Each row is a point. Each copy is the shape, with its points in the same order, turned, moved and blurred by noise. Is it also mirrored, or only turned?
In the rows, zero is written as 128.

Shape (6 x 2):
[[ 62 118]
 [ 45 163]
 [150 148]
 [ 88  98]
 [150  87]
 [158 107]]
Copy 1 (6 x 2):
[[100 196]
 [ 50 193]
 [113  99]
 [130 181]
 [168 131]
 [150 118]]
Copy 1 is: mirrored
Copy 2 (6 x 2):
[[ 69 164]
 [ 88 210]
 [152 124]
 [ 73 132]
 [108  80]
 [129  91]]
Copy 2 is: only turned

Shape (9 x 3):
[[175  79 123]
 [137 176 188]
 [ 86 113 148]
 [153 159 150]
 [ 74  73 183]
 [107  67  95]
 [182 169 127]
 [ 92 149 108]
 [ 85  79 157]]
Copy 1 (9 x 3):
[[ 74 160  44]
 [143 197 134]
 [154 123  81]
 [111 174 117]
 [192 138  36]
 [109  96  39]
 [ 72 186 131]
 [125 102 119]
 [166 126  42]]
Copy 1 is: only turned
Copy 2 (9 x 3):
[[ 86 142  81]
 [165 168 170]
 [146  91 147]
 [150 164 128]
 [ 99  68 171]
 [104  67  84]
 [173 186  97]
 [180  97 119]
 [102  78 156]]
Copy 2 is: mirrored

Shape (7 x 3):
[[155 110  69]
 [164 144 178]
 [105 146 168]
 [153 145 113]
 [ 39 116 168]
 [164 136 172]
 [140 151  38]]
Copy 1 (7 x 3):
[[ 92 188 112]
 [142  90  92]
 [173 110 136]
 [108 139 110]
 [214 136 184]
 [157 108  92]
 [ 53 178 154]]
Copy 1 is: mirrored
Copy 2 (7 x 3):
[[ 97 179 163]
 [146  76 138]
 [158 110  85]
 [104 128 126]
 [215 162  55]
 [151  96 133]
 [ 60 180 116]]
Copy 2 is: only turned
Copy 3 (7 x 3):
[[134 131 168]
 [156 108  50]
 [119  77  66]
 [156 103 111]
 [ 51  46  83]
 [150 121  64]
 [157  92 200]]
Copy 3 is: only turned
Copy 4 (7 x 3):
[[ 63 127 135]
 [162 142  67]
 [176 158 121]
 [116 115 113]
 [189 190 182]
 [145 150  70]
 [ 57  84 157]]
Copy 4 is: mirrored

Shape (8 x 4):
[[161 185   7 141]
 [136  83  67 166]
 [ 75 161 107 135]
 [103 148 129 106]
 [ 73  90 135 121]
 [181 113 132 136]
 [152  78 140 105]
 [142 147 131 177]]
Copy 1 (8 x 4):
[[ 44  37 118 206]
 [ 41 127 108 113]
 [132 136 132 190]
 [149 135 151 157]
 [121 189 155 119]
 [110  95 110  82]
 [104 124 155  67]
 [128 120  71 141]]
Copy 1 is: mirrored
Copy 2 (8 x 4):
[[176  45 173  34]
 [179  90 144 153]
 [129 158 148  71]
 [ 99 137 126  83]
 [126 166 100 139]
 [ 91  68 147 150]
 [ 86  87 102 155]
 [110 114 188 133]]
Copy 2 is: only turned

Shape (12 x 6):
[[162 191 162 104 169 113]
 [133 117 137 142 110 149]
 [136  75  40 135 157 104]
 [ 90  80 139 124 100 131]
 [109 187 128  96 130  58]
 [110 174  45 189 179  81]
 [158  88  59  67 159 159]
 [ 82 152 103 161 114 120]
 [ 95 111  41  96 197 148]
 [105  76 151  91 117 163]
 [ 73 131 131 131 113 131]
 [191 113 150 169 167 101]]
Copy 1 (12 x 6):
[[ 93 141 104  48 126  91]
 [113 119 101 157 138 141]
 [193 151 183 135 125 197]
 [127  62 156 165 145 139]
 [115 142 148  65 205 100]
 [151 249 163 126 162 128]
 [210  99 145  95  91 169]
 [129 154 136 171 173 107]
 [216 140 191 123 101 115]
 [133  54 138 148 109 132]
 [123 104 146 162 153 100]
 [ 77 150 124 101 101 184]]
Copy 1 is: mirrored
Copy 2 (12 x 6):
[[119 149  76  80 160 121]
 [134 112 138 164 145 122]
 [178  82 123 152  37 130]
 [109  92 143 193 126 163]
 [118 154 119  73 121 190]
 [139 176 142  97  23 104]
 [212  89  62 172  95 143]
 [121 160 164 157 101 145]
 [169 141  59 178  39 148]
 [126  87 103 205 151 162]
 [110 143 138 173 120 164]
 [115  73 115  97 124  72]]
Copy 2 is: only turned

Shape (11 x 8):
[[ 45 161 109  65 144 165 181 144]
 [ 96 163 103 180 139 157 146 138]
 [162 171 119 162 209 142 121 140]
 [ 54 130 120 152  75 145  87 160]
 [ 58 122 156  84 159 134 146 163]
 [123 193 121 123  78 135 107  44]
 [ 52 140  10  83  73 117 153  60]
 [ 79 111 163 159 130 118 129 123]
 [ 88 165 174 136  86 112 148 175]
 [157 128 150 204  79 167 106 118]
 [197  84 166  91 154  97 108  99]]
Copy 1 (11 x 8):
[[222 217 106  75 105  84 160 118]
 [ 96 200 108 132 121  89 156 140]
 [ 60 136 128  88 146  84 162  97]
 [133 208 167 146  66 116 115 158]
 [198 167 173  87 114  72 168 125]
 [120 157  84  96 150 137  73 208]
 [217 236  76 139 166 200 127 164]
 [126 170 188 126 135  77 152 179]
 [145 157 149 107  50  88 168 200]
 [ 64 132 126 185 111  85  98 181]
 [137  50 186 114 178 123 132 131]]
Copy 1 is: mirrored
Copy 2 (11 x 8):
[[183 133  87  96  72 136  86 160]
 [159 101 105 152 120 138 168 110]
 [119  91 145  89 151 126 154  69]
 [179 157  82 214 109 126 113  98]
 [161 131 135 134  71 119  52 132]
 [152 207 122 148 191 161 170 169]
 [163 136  41 175 151 244  97 216]
 [154 135 171 196 110 122 125 127]
 [199 136 134 171 119  62 112 145]
 [106 152 123 210 139  92 200  98]
 [ 58 152 196 133 171 109  82 142]]
Copy 2 is: only turned
Copy 3 (11 x 8):
[[162 198 204 113  96 162 181 139]
 [146 103 156 150  87 120 138 108]
 [102  83 135 107 125  80 194 112]
 [207 129 151 174 157 164 102 105]
 [175 183 155 110 140 168 198  93]
 [ 76 174 151 166 154 112  71 136]
 [109 188 180 224 106 198 122 217]
 [150 148 106 152 129 152 149  68]
 [151 138 163 105 137 186 110  61]
 [146  98  78 137 128 109  67 101]
 [ 87 146  44  91 194 139 173 136]]
Copy 3 is: only turned
Copy 4 (11 x 8):
[[168 179 223 145  49 123 100 142]
 [125 164 215 160 160 115  89 115]
 [101 171 195 147 169 164 128  31]
 [142  68 198 135 143 117  94 175]
 [164 137 224 102  77 140 148 126]
 [163 144 103 218 144 115 107 125]
 [ 97 165 151 236  62  98 103 217]
 [151 140 187 119 159 111 153 143]
 [183 142 168  88 158 144  89 150]
 [119 107 136 134 207  83  94  93]
 [105 128  91  99 117 133 197  56]]
Copy 4 is: mirrored

Shape (12 x 8):
[[106 126  91 162 106 181 107 136]
 [120  56 198  67  76 151 193 160]
 [113 188 199 129 106  96  80  86]
 [ 86  96 136 124 155 124  91 153]
 [117 153 186 118 212 119  88 105]
 [136 161 100 131 132 130 118 173]
 [127 109 115 149 157 166 133 210]
 [107  80 103 137 131 122 107 153]
 [153  96 150 143  98 154 117 160]
 [ 86  95 113 150 138 144 166 190]
 [125 117  86 127 130 145 141 146]
 [120 114 198 141 186  85 123 101]]
Copy 1 (12 x 8):
[[112 139  76 122  84 110 111 124]
 [162 141 170 218 161 139 125  52]
 [118 168 103  78 231 129  90 154]
 [ 88 123 113 124 121 187 103 112]
 [ 79 164 104  69 187 198 166 131]
 [111 103 100 138 126 123 144 177]
 [ 65 110 105 179  91 139 164 129]
 [ 97 110 133 124  88 158 103 118]
 [102 165 136 168 118 112 119 133]
 [ 97  68 112 167 100 135 130  85]
 [126 109 108 124  91 135 146 134]
 [ 81 141 151  71 188 161 151  98]]
Copy 1 is: mirrored
Copy 2 (12 x 8):
[[163 131  75  90 155  96 142  82]
 [ 96 120  39 162 116 249 168  99]
 [117  60 152 112  57 126 102 125]
 [130 135  57 147 104 102 133 150]
 [ 55 129 116 142  55  73 129 142]
 [117  92  87 107 168  95 157 139]
 [105 138  26  93 161 105 174 143]
 [145 152  60 133 149 116 126 144]
 [108 120  53  95 139 156 117 116]
 [141 154  52 114 149 138 195 149]
 [128 141  85 129 180 114 154 118]
 [ 66 158 126 132  63 130 124 166]]
Copy 2 is: only turned
Copy 3 (12 x 8):
[[123 133 162 138 105 116  77 164]
 [122 202  26 121 117 202 140 173]
 [131  98 162 177 167 175 207 108]
 [103 171 128 149 150  95 146 138]
 [156 139 147 123 214  98 204 126]
 [ 94  93 130  99 125 100 132 139]
 [ 87 142  95  99 157  92  90 172]
 [112 168 113 152 116  86 124 135]
 [113 121  82 147 129 136 108 158]
 [ 77 180 105 101 140 113  86 138]
 [126 142 121 100 101 108 114 143]
 [161 154 109 146 211 124 179  86]]
Copy 3 is: mirrored
Copy 4 (12 x 8):
[[140 117 175 132 101 121 149  83]
 [242 131 112 162  93  87  96 222]
 [ 73  77 128 177 140 166 116 196]
 [155  59 130 143 135  85 161 131]
 [106  26  65 166 139 131 116 132]
 [121 133 124 167 155  96 154 103]
 [166 118 112 167  98  59 167  74]
 [161  89 143 120 129  99 173 125]
 [171 129 116 151  96 139 165 138]
 [164 117 130 132  95  37 147 121]
 [158 134 138 125 141 103 130 101]
 [128  44  56 118 120 120 131 176]]
Copy 4 is: only turned

Shape (13 x 9):
[[159 171 140  50  90 132 136 166  89]
 [132  81  87  85 125 103  83 114  79]
 [ 32 167 170 111 144 163 100 133  75]
 [ 92  85 135 237 103 113 114  97  89]
 [134 159 116  83  85 105  60 188 167]
 [ 73 104 185 153  96 218 101 147 100]
 [118 146 147  92 111 135 192 173 202]
 [154 125  58 154  78 209 116 132 118]
 [109 173 166  59 155 129 140  43 188]
 [ 74 114 133 190  27 153  99 113 127]
 [ 57 121 137 147 113 147 162  86 115]
 [119 121 100  82  54 107 155 110 210]
 [126 152 175  58 123 128 144 112 185]]
Copy 1 (13 x 9):
[[119 100 166 185 148 108 189 124 109]
 [181 121 111 108 135 170 179  89  61]
 [229 130  94 193 129 117 117 172 146]
 [182 107  43  51  78 106  99 170 115]
 [126 102 114 185  91 136 158  42 136]
 [156 175  43 152 137 136 122 172 176]
 [ 83 129 176 177 107 123  65 109 133]
 [136 147 121  58 145 125 170  96 191]
 [180 195 212 183  46 114 112 144  84]
 [154 148  37  90 100  63 115 117 143]
 [183 165 116 116 115  94  78 160 104]
 [ 98 171 160 133  92  79 100  53  89]
 [122 166 177 194  74 124 118 125 100]]
Copy 1 is: mirrored
Copy 2 (13 x 9):
[[ 75 103 132 182  93  84 107 178 158]
 [144 148 173 162  93 184 115 148 111]
 [155  69 105  81 118 106  91 176  57]
 [148 130  83  81  93 184 137  40  90]
 [126  75  96 243 130 157 134 163 127]
 [100  49 115  69 160 148  98 117 108]
 [ 98 145  57 152 191 101 146 179 169]
 [ 74 115 174 156 182 115 124  67  98]
 [212 123 131 116 167  81 176 190 173]
 [143  80  81 124 136 150  87  28 123]
 [160 148  98  70 147 115 106 110 116]
 [166 164  89 202 183 114 114 117 189]
 [157 111  99 146 158 102 158 200 198]]
Copy 2 is: only turned
Copy 3 (13 x 9):
[[175  43 171  97  63 137 133 132  80]
 [103  16 129 113 131  81 117 115 150]
 [136  44 124 206  94 188 189 168 145]
 [ 66  99 130 153 122 143 190  40 195]
 [146 100 185 143 137 121  90 131  64]
 [142  97 148 159 138 155 247 124 155]
 [203 164 117 104  86 152 104 146 134]
 [117  86 132  44 169 177 182 109 115]
 [133 118  16 138  61 101 138 197  99]
 [124 118 111 164 166 156 203  40 119]
 [125  88  69 144 107 167 193 106 186]
 [187 145  60 102 144 114  86 103  87]
 [178 131 102 134  78  99 123 167  99]]
Copy 3 is: mirrored
